Every row gives one point. Examples show where two turns around zero, p and q, send a point. Where does a point land after both, in the order given? Backwards means that the second turn is done in reverse. Each puzzle has new turns, and all numbers are rounded.
In the rows, 128 means zero.

Turn p:
[131, 112] -> [144, 130]
[164, 144] -> [115, 165]
[ 90, 127] -> [126,  90]
Turn q:
[129, 122] -> [123, 125]
[110, 163] -> [153, 158]
[133,  85] -> [ 90, 106]
[135, 165] -> [165, 136]
[132, 105] -> [108, 115]
Where do these land?
q, then p: [103,  91] -> [116,  85]
p, then q: [146, 137] -> [142, 142]
q, then p backwards: [135, 156] -> [135, 100]

Turn p:
[158, 123, 160, 147] -> [154, 146, 163, 137]
[118, 168, 112, 124] -> [130, 137,  87, 142]
[159, 117, 122,  80] -> [151, 126, 122,  75]
[ 87, 140, 119, 123] -> [ 92, 130, 103, 136]
[102,  88, 129, 141] -> [ 94, 106, 156, 129]
[143, 131, 127, 152] -> [145, 123, 137, 148]
Turn q:
[ 99, 106, 118, 116] -> [ 89, 128, 132, 124]
[144, 136, 136, 164] -> [154, 136, 116, 157]
[133, 158, 114, 157] -> [149, 140,  92, 134]
[124, 117, 164,  68] -> [119, 125, 187,  90]
[141, 123, 108, 134] -> [129, 109, 113, 134]
Where do these land?
p, then q: [160, 146, 119, 108] -> [147,  93, 123, 113]
q, then p backwards: [150, 111, 142, 110] -> [143,  99, 126, 143]
q, then p backwards: [ 95, 143, 136, 143] -> [114, 153, 154, 117]
q, then p backwards: [143, 142, 155, 162] -> [155, 157, 142, 151]
q, then p backwards: [ 93,  97,  88, 118] -> [ 70, 116, 112, 118]

Turn p:
[125, 128, 105, 124, 138, 126] -> [147, 116, 126, 129, 126, 117]
[117, 111, 133, 131, 137,  99] -> [119, 127, 133, 100, 129, 106]
[ 89, 103, 121,  95, 148, 120] -> [142, 101, 124,  82, 101, 128]
[114, 122, 149, 114, 146, 126] -> [121, 121, 119,  99, 131, 141]
[132, 115, 119, 140,  97, 153] -> [118, 125, 149, 159, 107, 135]
[221, 116, 149, 134, 117, 141] -> [127, 157, 188, 159, 187, 156]
[ 97, 171, 113, 124,  87, 131] -> [137, 156,  92, 153,  84, 124]
[130, 159, 136, 162, 154, 127] -> [114, 124,  93, 143, 161, 116]
Turn q:
[132, 133, 124, 144,  88, 126] -> [144, 134, 134, 103, 111, 102]
[137, 155, 136, 179, 112, 161] -> [153,  98, 169, 125,  90, 114]
[112,  99,  99, 121, 165, 153] -> [153, 112, 106, 145, 150, 171]
[123, 114, 153, 103, 131,  88] -> [ 85, 144,  99, 129, 136, 118]
[127, 111, 151,  96, 142, 139] -> [ 98, 117, 121, 117, 149, 151]
[167, 159, 106, 144, 113, 142] -> [157, 131, 174, 128, 137, 103]
[100, 157,  95, 114, 121, 103] -> [141, 183, 125, 138, 116, 137]
[127,  96, 159, 124, 152, 112] -> [ 94, 105,  97, 139, 136, 128]
Where do these land?
p, then q backwards: [128, 133, 137, 135,  87, 132] -> [109, 159, 134, 126, 136, 108]
q, then p: [105, 126, 122, 168, 139,  75] -> [127, 150, 131, 165, 116,  73]
p, then q: [113,  94, 131, 150, 103, 148] -> [120, 119, 104, 100,  91, 127]
q, then p: [109, 132, 137, 158, 156,  98] -> [107, 130, 132, 159, 111,  91]
p, then q backwards: [124, 153, 132, 134, 142, 149] -> [117, 103, 123, 124, 151, 124]
q, then p: [127, 111, 140,  92, 128, 134] -> [145, 101, 111, 116, 119, 142]
p, then q backwards: [134, 167,  94, 101, 130, 163] -> [101, 114,  81, 153, 156, 138]
q, then p: [184, 107, 130,  86, 138, 124] -> [135,  89, 101,  81, 158, 120]

Turn p:
[144, 154,  95, 100, 120, 107, 160, 117,  87] -> [179, 112, 149,  95,  97, 128, 117, 154, 133]
[138, 144, 114, 145, 125, 157, 157, 146,  91] -> [139, 160, 145, 107, 100, 119, 150, 151, 107]
[139, 135, 138,  94, 109, 129,  86, 125, 154] -> [124, 128, 139, 131, 141, 134,  96,  79, 151]
[100,  95,  98, 145, 125, 135, 146, 130,  96] -> [122, 134, 108, 134,  99, 127, 114, 170,  94]
[108, 170,  99, 138, 115,  88, 142, 152, 110] -> [151, 116, 130, 120, 102,  70, 127, 155, 150]
[ 93, 160, 148, 103, 127, 144, 157, 119, 141] -> [104, 103, 147,  81, 146, 108, 129, 126, 117]
[148, 118, 141, 160, 127, 126, 110, 144, 112] -> [143, 158, 124, 161, 132, 124, 144, 126, 122]
[158, 163, 129, 127, 135, 113, 139, 126, 168] -> [131, 108, 141, 118, 127, 129, 162, 106, 171]
[138, 103, 159, 113, 150, 138, 125, 148, 154] -> [ 97, 134, 148, 146, 160, 154, 132, 127, 138]
[130,  94, 160, 144, 103,  98,  89, 100, 164] -> [125,  97, 103, 183, 152, 135, 121,  81, 122]
[ 89,  96, 149, 119, 152, 144,  82,  91, 118] -> [116, 136,  81, 126, 176, 146,  89, 121, 100]
[151, 105, 106, 148, 147, 157, 143, 138, 142] -> [105, 149, 122, 133, 104, 162, 155, 140, 132]
Turn q:
[138, 151, 116, 106, 138, 169, 128, 133, 168] -> [131, 122, 124,  95, 118, 117, 126,  87, 168]
[142, 152, 111, 137, 141, 158, 103, 168,  95] -> [120, 170, 108, 148, 123, 149, 149,  83, 132]
[125, 172, 129, 135, 133, 107, 123, 146, 101] -> [115, 166, 140, 151, 101, 114, 140, 121, 113]
[140, 119,  96,  95, 107, 143, 153, 106, 120] -> [ 87, 102, 103, 102, 124, 133, 108, 124, 123]
[129, 136, 133, 112, 117, 129, 112, 185, 135] -> [137, 152, 100, 138, 104, 131, 155, 133, 162]
[101,  76, 125, 146, 142,  75, 135,  90, 153] -> [139,  91, 148, 140, 181,  96, 120, 180, 114]
[130, 142, 140,  98, 131, 150, 105, 130, 109] -> [129, 154, 115, 130, 113, 142,  97, 112, 141]
[132,  82, 156, 149, 146, 100, 168,  92, 146] -> [155, 101, 151,  95, 165, 119, 126, 172,  92]
[ 88, 127, 126, 132, 110, 138, 137, 139, 113] -> [101, 131, 146, 140, 126, 154, 135, 144, 146]
[155, 123, 148, 170, 116, 111, 117,  91, 141] -> [167,  92, 145, 141, 125, 124, 126, 123,  88]
Where do these land?
p, then q: [105, 118,  81, 134, 139, 113, 140, 106, 108] -> [108, 118,  77, 147, 123, 135, 150, 125, 145]
p, then q: [106, 121, 116,  83, 150, 169, 145, 121, 117] -> [120, 165, 111, 133, 118, 146,  97, 125, 175]
p, then q: [106,  63, 138, 142, 117, 117, 147, 118, 120] -> [115, 144, 127, 162, 157, 177, 156, 125, 115]
p, then q: [114, 150, 134, 115, 118, 113,  39, 134, 173] -> [146,  88, 161, 158, 162,  62,  96, 103, 134]
p, then q: [115, 105, 125, 138, 120, 119, 144, 128, 161] -> [118, 112, 141, 139, 152, 149, 140, 149, 136]
p, then q: [111, 141, 126, 149, 119, 135, 146, 127, 112] -> [108, 139, 115, 132, 116, 124, 133, 150, 113]
q, then p: [192, 137, 154, 149, 119, 161, 130, 175, 134] -> [153, 115, 159,  87,  73, 166, 139, 111, 109]
q, then p: [145, 140, 135, 126, 116, 116, 117,  94, 129] -> [153, 137, 119, 155, 128, 130, 111, 118, 115]
q, then p: [154, 157, 134, 117, 114, 119, 138, 175, 116] -> [138, 107, 150, 106,  82, 101, 128, 121, 121]
q, then p: [134, 148, 139, 127, 168, 118, 135, 101, 110] -> [168, 134, 127, 117, 162, 112, 117, 124, 133]
